Each point is reached from the start by the listed moves, each made once or not at all, plus a little noise. Is the number of moves made odd or even? Then give how often each move was made.
In the rows, 128 means zero.

Moves:
(1): [164 159 156]
(2): [161  98  53]
(3): [105 149 133]
Start: [148 100 121]
Points:
[182 129 150] => odd (1, 0, 0)
[162 153 152] => even (1, 0, 1)
[148 100 121] => even (0, 0, 0)
[157  91  51] => even (0, 1, 1)

Moves:
(1): [114 115  71 135 141 147 108 133 118 135 147]
(2): [135 116 129 124 136 126 136 115 169 151 163]
(3): [156 124 141 139 162 152 115 129  97 103 131]
(4): [149 139 142 115 137 131 127 138 110 149 105]
(5): [124 120 120  86 123 157 127 125 170  86 139]
(6): [119 126 117 115 104 124  95 141 132 121 127]
(7): [107 131 155 149 132 154 120 125 158 127 106]
(8): [156 133 141 122 105 145 137 145 117 120 120]
(9): [128  98 170 125 111 145 145 122 116 136  87]
(10): [ 95 139 153 102 118 152 135 108 130 126 169]
(11): [100 108 121 108 130 139 141 160 166 107 161]
Start: [126 140 132 113 117 113 134  84 132 132 139]
Points:
[ 50 122 132  12  79 174 119 106 216  62 223] => even (0, 0, 0, 0, 1, 1, 0, 0, 0, 1, 1)
[144 120 142  56  89 139 129 143 186 141 176] => odd (0, 1, 0, 1, 0, 1, 0, 1, 0, 0, 1)
[122 117 170  94 149 172 100 124 196 123 166] => even (0, 1, 1, 1, 0, 1, 1, 0, 0, 0, 1)
[119  83 165  95 113 204 152 128 189 160 132] => odd (1, 1, 0, 1, 0, 0, 1, 1, 1, 0, 1)
[ 62  83 177  56  76 192 121 117 233  68 119] => odd (0, 0, 0, 0, 1, 1, 1, 0, 1, 0, 1)
[ 46  67 117  11  83 207 126  94 235  99 236] => odd (1, 1, 0, 0, 1, 1, 0, 0, 1, 1, 1)

Moves:
(1): [134 109 136 149 128 133 122 124 134 119 122 124 140 139 143 121 126 141
 123 149 133 143 141 137 137 123]
(2): [134 132 120 141 134 116 124 129 119 130 116 137 143 147 131 132 132 120
 117 115 121 127 125 139 146 113]
(3): [129 131 144 125 134 114 127 124 136 142 135 135 141 119 136 127 132 126
 139 128 140 124 123 114 125 126]
(4): [130 127 125 119 128 132 124 123 128 128 132 104 125 150 135 125 133 116
 134 139 123 136 118 124 126 120]
(5): [142 138 115 139 137 109 120 123 115 128 122 117 149 144 133 129 106 133
 111 135 116 131 112 128 135 126]
(6): [138 123 126 132 136 146 122 138 117 145 130 134 116 127 133 124 129 129
 135 116 121 124 127 120 130 140]
(7): [129 133 115 153 125 142 114 122 130 144 111 148 126 121 147 128 146 112
 112 132 114 150 124 152 133 169]
(8): [135 106 120 119 113 132 146 125 116 131 151 152 139 152 116 109 110 125
 132 136 126 141 128 150 136 144]
(9): [112 130 128 114 130 113 130 130 106 143 133 128 117 131 138 116 136 119
 119 113 117 135 137 146 153 135]
(10): [132 119 123 107 112 119 138 126 127 140 123 132 117 111 143 123 121 139
 115 131 128 117 142 108 119 117]
(11): [110 140 129 135 118 104 135 119 134 145 152 147 122 130 106 168 129 119
 138 118 105 131 133 117 126 137]
(12): [127 116 113 140 136 119 124 138 142 128 117 153 122 124 123 131 133 133
 141 134 115 118 119 138 131 136]
(13): [127 145 129 167 127 111 126  97 128 112 120 105 131 111 139 124 141 140
 154 131 146 119  95 108 137 102]
(14): [120 143 112 121 121 142 109 115 168 133 142 131 130 119 138 142 133 154
  95 120 133 143 110 135 118 127]
(15): [122 126 128 140 118 144 145 155 140 128 121 137 112 117 111 138 122 137
 129 139 152 127 124 127 144 145]
(16): [123 125 132 124 110 128 113 130 128 115 121 117 130 136 112 145 125 127
 148 130 113 133 127 129 136 114]
(17): [129 137 131 123 119 117 129 135 137 112 134 118 114 133 126 119 126 137
 118 107 130 118 120 120 122 147]
(18): [105 118 131 127 126 119 130 129 138 124 126 133 126 129 130 126 124 121
 131 120 137 141 127 116 122 133]
(19): [123 139 102 147 113 138 123 138 141 111 125 119 125 108 144 112 123 143
 153 134 136 107 126 144 127 116]
(20): [149 153 121 144 124 133 139 136 126 124 144 112 131 112 127 131 146 131
 138 130 110 173  98 138 134 107]
(21): [116 126 136 133 137 131 129 127 152 133 123 123 127 114 105 127 136 100
 109 117 107 133 125 132 132 108]
(22): [145 123 124 134 132 136 105 122 145 131 123 108 109 120 129 147 127 132
 138 114 135 125 136 134 108 128]
(23): [150 135 112 108 142 118 131 101 130  97 148 132 137 124 161 109 111  82
 112 110 113 133 124 119 124 155]
(24): [123 129  98 128 114 121 111 124 122 127 114 131 145 133 120 124 139 129
 139 160 142 151 142 123 147 119]
Start: [131 113 153 121 116 151 129 136 134 135 118 124 112 127 141 133 134 131
 126 116 130 100 132 150 131 133]
Points:
[ 96 125  84 163   7 157 120 153 209  97 164 114 116 152 112 157 137 174
 163 164 134 213  87 171 172 135] => even (1, 0, 0, 1, 0, 0, 0, 1, 0, 0, 1, 0, 0, 1, 1, 1, 1, 1, 1, 1, 0, 0, 0, 1)
[107 103 101 156  78 184 130 152 208 194 116 195 112  87 168 109 131 122
  83 102 133 124 105 178 159 169] => odd (0, 1, 1, 0, 0, 1, 1, 1, 0, 1, 0, 0, 0, 1, 1, 0, 0, 1, 1, 0, 1, 0, 0, 0)
[119  79 139 179 105 133 154 135 129 128 114 153 110 133 140 104 136 158
 157 148 152 106 103 188 205 150] => even (1, 0, 0, 0, 0, 0, 0, 1, 1, 0, 0, 1, 1, 0, 1, 0, 0, 0, 0, 0, 0, 0, 0, 0)
[151 143  99 200  80 135 152 110 159 112 148 172 118 107 138 159 145  87
 182 122  72 169  53 176 175 190] => odd (0, 0, 0, 0, 0, 0, 1, 1, 0, 0, 1, 1, 1, 0, 1, 1, 0, 0, 0, 1, 0, 0, 1, 0)
[179 118  81 144  82  91 102  86 115 125 100  72 134 173 162 110 116 151
 133 136 141 110  95 130 153  96] => odd (0, 1, 0, 1, 1, 0, 0, 1, 0, 1, 0, 0, 1, 0, 0, 0, 1, 0, 0, 0, 0, 1, 0, 1)
[146 140  58 171  39 158  80 150 171 136 167  86  99 161 131 162 127 186
 157 141 108 203  93 198 188 141] => odd (1, 0, 0, 1, 1, 1, 0, 1, 1, 0, 1, 0, 0, 1, 1, 1, 1, 0, 1, 1, 0, 1, 0, 1)

Moves:
(1): [131 151  93 122 128 129 112 126 131 125 136 126  88 100 126 123 141 108
 155 132 101 124 116 134 112]
(2): [131 140 121 142 119 121 143 147 114 121 142 125 113 128 112 131 118 129
 125 125 127 131 148 148 136]
(3): [136 147 134 135 133 109 113 134 127 141 119 122 144 132 123 151 147 128
 123 123 130 139 119 147 136]
(4): [132 114 127 130 125 122 126 129 118 127 121 128 124 124 118 135 133 123
 122 135 102 120 132 124 118]
(5): [129 134 140 108 132 134 141 136 121 125 133 105 142 139  98 107 121 130
 130 118 117 134 120 126 114]
(6): [144 130 139 138 158 127  97 146 134 145 169 126 125 129 147 121 134 111
 122 109 105 139 118 106 122]
(7): [130 141 152 111 130 136 159 128 130 141 131 134 120 111 141 144 131 123
 119 125 129 129 123 119 151]
(8): [118 123 130 132 146 117 138 113 144 124 136 136 131 147 129 124 124 121
 127 136 112 138 121 137 136]
(9): [130 137 126 114 120 137 130 120 145 144 134 106 148 135 112 150 123 126
 120 114 132  95 138 116 138]
(10): [125 120 136 113 124 111 122 138 127 134 130 119 115 139 137 125 127 134
 129 126 114 146 135 128 135]
(11): [114 129 142 134 120 139 125 120 124 104 121 141 123 120 126 138 136 150
 140 113 113 135 146 155 107]
(12): [116 134 137 116 127 116 126 121 119 127 127 132 127 115 123 134 120 150
 140 147 138 129 121 120 134]
(13): [136 134  99 127 146 115 127 130 128 113 127 139 117 151  90 132 121 130
 104 108 125 133 164 115 116]
(14): [144 122 131 138 138 125 135 108 115 140 134 125 129 119 140 143 127 139
 133 123 135 126 122 119 136]
(15): [128 120 131 127 133 126 135 141 142 121 122 145 112 131 129 116 139 118
 131 100 109 138 107 108 123]
(16): [128 144 119 128 121 132 145 127 129 140 132 138 141 138 135 120 126 170
 129 137 123 125 130 132 129]
(17): [118 140 125 127 109 114 123 113 121 109 129 121 127 114 129 126 125 126
  86 125 122 149 116 127 132]
(18): [126 119 126 128 149 153 111 137 119 132 111  99 120 157 108 139 124 144
 108 132 127 129 125 117 147]
(19): [133 119 140 116 118 139 118 128 141 107 143 134 125 143 116 132 137 127
 126 139 123 138 124 122 120]
(20): [129 127 130 133 136 128 134 131 145 130 122 114 132 124 131 139 113 129
 138 120 121 138 131 137 132]
(21): [149 128 121 115 137 121 123 146 145 100 110 126 109 126 134 117 126 139
 116 121 131  96 131 150 126]
(22): [138 131 131 118 129 144 113 123 121 136 123 138 130 133 121 130 109 123
 137 121 127 139 116 146 134]
(23): [149 133 143 134 120 140 123 104 138 124 115 125 137 114 114 104 144 139
 137 131 129 137 138 112 137]
(24): [121 146 139 137 130 122 126 128 122 136 132 126 106 139 139 120 123 118
 125 132 122 123 122 116 112]
Start: [141 117 122 119 131 111 145 139 116 131 145 145 108 130  99 145 132 130
 122 130 111 134 118 129 138]
Points:
[151 180 140 106 187  64  62 130 127 125 168  86  36 140 109 193 143 163
  78  98  29 132  84 139 149] => odd (1, 0, 1, 0, 0, 1, 0, 1, 1, 1, 1, 1, 0, 1, 0, 0, 1, 1, 0, 0, 1, 0, 0, 1)
[225 185 145  62 121 133 143 157 159 113 139  90  83 102   7 171 138 119
 134  98  43 115 120 175 157] => even (1, 1, 1, 1, 1, 0, 1, 0, 1, 0, 0, 0, 0, 0, 0, 0, 0, 0, 1, 1, 1, 1, 1, 0)
[172 198 174  61 129 139 187 150 135 127 115  90  76 141  31 128  84 201
  72  83  72 133  94 111 189] => even (0, 1, 0, 0, 1, 0, 1, 0, 1, 0, 0, 1, 0, 0, 1, 1, 1, 1, 0, 1, 1, 1, 1, 1)
[124 105 165 110 141 106 130 121 115  74 149 142  57 162  60 188  96 184
 107 102  45 234  97 156 175] => even (0, 1, 0, 0, 0, 0, 0, 1, 0, 1, 1, 1, 0, 1, 1, 0, 1, 1, 1, 1, 0, 1, 0, 0)
[138 168 229  97 187  63 142 123 111 148 180 142  78 131 120 170 115 139
 110  53  13 241  44 127 148] => even (0, 0, 1, 0, 1, 1, 1, 1, 0, 1, 1, 1, 0, 1, 1, 0, 1, 0, 0, 1, 0, 1, 0, 1)
[193 187 125  95 143  68 122 160 114 141 196 159  49 116  45 160 177 169
 118 131  22 188 151  99 149] => even (1, 1, 1, 1, 0, 1, 1, 0, 0, 1, 0, 1, 1, 0, 0, 1, 0, 0, 1, 0, 0, 0, 1, 0)
